Each wall is flat, endless, passes through zero and stands at right angles to its row. A trip goes straight from one point to another. List the walls that it crosses, first one first.

Walls:
(1): [ 5.8 -1.6  9.7]
(2): [-5.1 -3.6 -2.1]
(3): [-3.4 -2.3  5.3]
(4): [ 5.6 -2.6 -2.0]
Trips:
[ 5.5 -6.9 -3.5] to [-4.6 -0.3 -4.1] => 1, 4
[ 6.3  7.9 -0.6] to [ 3.4 -3.6 -0.2] => none
[-1.9 -2.3 -3.1] to [ 3.7 -1.3 -1.1] => 2, 1
[ 2.1  3.9 -4.3] to [-0.9  2.8  4.7] => 4, 1, 3

Walls:
(1): [-6.4  3.9  6.8 -1.6 -1.1 -2.5 -5.9  6.8  3.6  0.3 -2.7  7.2]
(2): [ 1.2  9.3  2.9  9.8  5.5  4.4  4.0 -0.4 -0.8 -2.7  1.1  4.8]
(3): [-5.4  5.5 -3.0  0.0  1.0  0.2 -5.6  1.8 -1.9  1.9  1.8 -3.8]
(4): [ 2.3 -1.1 -4.8  1.1 -1.0  0.9  0.1  2.4 -3.6 -0.8  0.1  4.8]
(5): [-0.2 -1.1  9.1 -5.3 -8.4  2.3 -7.3 -5.7  6.0  0.3 -5.2  2.5]
Trips:
[  4.4  -0.1 -12.9  -2.8   2.8   0.9   5.1  -6.9   9.9   1.4   2.4  12.8] to [ 3.0 -1.2  5.9 -1.1  2.3  1.8 -3.0 -4.9 -2.2  4.4 -9.0 -6.9] => 5, 2, 4
[ 1.0 -8.4 -6.4  3.7 -2.6  0.3  1.2  2.3  4.7 -4.5  3.6 -4.1] to [-6.8  3.7  3.1 -1.1  0.2 -0.5 -6.8  1.7 -3.3  1.3  0.6  4.2] => 3, 1, 5, 2, 4
[-8.7  4.3 -0.6 -1.0 -3.9  0.2  5.8 -1.5  1.8  4.6 -7.3 -5.0] to [ 2.9  5.8 -2.5 -7.9 -5.5 -6.0  4.4  2.8  0.2 -6.1 -2.2 -1.4] => 3, 4
[-0.7  2.3 -0.8  0.3  1.4  2.4  4.7  4.8  3.0  4.0 -4.3 -0.2] to [ 0.6  5.8 -1.1  0.1 -2.5 -4.4  0.0  2.5  0.4 -2.2  2.6  1.2] => 3, 4
[-8.3 -1.3  2.1 -1.1  5.4  4.0 -3.0 -2.5 -0.1  4.1 -7.4 -2.8] to [-0.6 -2.9 -4.5 -6.7  3.0  1.2 -3.0 -2.7  2.5  4.6  1.2 -1.1] => 1
